Each row is a point. The last column is the point's height on a tilted bowl or saddle (a function of degree 2), plus a little noise. Along how many of its main directions does it bend up, bend down or stay straight?

Points (10 x 3)
-9 44 -34
61 8 19
-33 74 -87
28 -36 6
-21 55 -51
-13 45 -35
18 -60 -23
6 -25 2
-18 -56 -38
-43 4 -12
Directions: 0 up, 1 down, 1 straight

Points (17 x 4)
-17 14 -28 -14
8 -15 -1 -36
-21 27 -36 20
64 24 18 -20
-14 21 12 -59
18 13 28 -5
-34 58 -34 51
49 9 28 6
45 4 22 -6
7 12 33 -10
-46 -28 -40 -63
16 -23 -34 -54
21 -95 -16 -68
9 -81 -9 -39
8 -55 16 20
18 -67 -2 -31
31 -12 -35 -52
Directions: 1 up, 1 down, 1 straight

Points (26 x 5)
6 24 -32 -76 -67
-22 -41 -20 5 -28
-2 -9 10 -51 -29
32 22 -34 -4 -29
-25 -3 18 -11 -20
-2 -21 6 -26 -20
-43 -12 32 30 -52
-14 24 -7 -23 -21
-66 37 6 11 -54
0 20 -6 -39 -23
38 17 46 -16 -17
23 21 20 16 -14
37 -14 -14 37 -14
-44 30 7 -84 -47
0 -17 -29 42 -27
0 -12 80 10 -41
-8 8 3 -21 -16
-15 -27 50 -35 -37
-16 -56 -13 18 -31
-49 38 8 40 -64
39 -17 -17 -37 -32
-2 29 58 20 -24
25 -16 -35 -65 -59
7 -9 14 -9 -12
-95 -6 10 8 -84
-3 37 4 12 -22
Directions: 0 up, 3 down, 1 straight

Points (45 x 7)
2 -12 22 17 8 46 9
24 9 20 -39 25 16 15
34 27 55 -41 41 -95 -49
-7 -73 -83 31 12 13 -19
17 16 -43 -25 11 -47 28
-24 -11 -21 23 17 18 15
-36 -34 30 28 23 -1 -9
-2 3 -26 -46 -16 -41 16
15 13 20 12 -11 -57 47
20 20 27 -56 -15 27 33
46 43 -2 24 49 20 -14
-2 -22 34 -14 48 54 40
72 -19 -3 1 -53 57 31
7 -40 51 14 -45 19 23
-28 -24 51 -32 -17 -44 -26
-2 31 23 17 -10 -28 41
-9 19 -9 18 38 6 29
37 73 24 -15 38 -38 -5
-11 -48 4 -14 9 -5 10
-6 -34 6 -19 -34 6 16
-11 19 -57 10 -13 -41 45
-7 17 10 40 -27 2 20
-67 -31 1 -27 -3 24 -5
7 39 -56 -10 -20 29 -17
4 27 -4 37 -25 -41 61
40 -37 -1 -14 13 -12 5
-21 -21 -10 -37 -63 -60 7
-7 18 22 51 -7 -56 71
-18 -25 -17 -20 4 -35 16
19 -17 56 6 -17 78 56
-12 -10 23 50 -5 -43 25
27 20 10 37 44 -4 12
9 -25 8 88 -6 26 -62
27 -25 6 -24 33 -23 6
90 -8 20 26 -57 -45 69
-22 -15 -35 0 23 -56 48
32 -54 -2 12 -16 -12 -14
-8 25 -26 5 -40 -51 49
48 15 34 -7 -8 53 37
45 -2 27 27 38 -1 -8
3 33 -56 -18 33 -10 30
13 61 -66 -45 -22 16 -33
-22 5 -40 -48 64 22 69
84 23 79 18 -26 21 95
-3 18 -81 -26 7 53 6
Directions: 2 up, 3 down, 1 straight
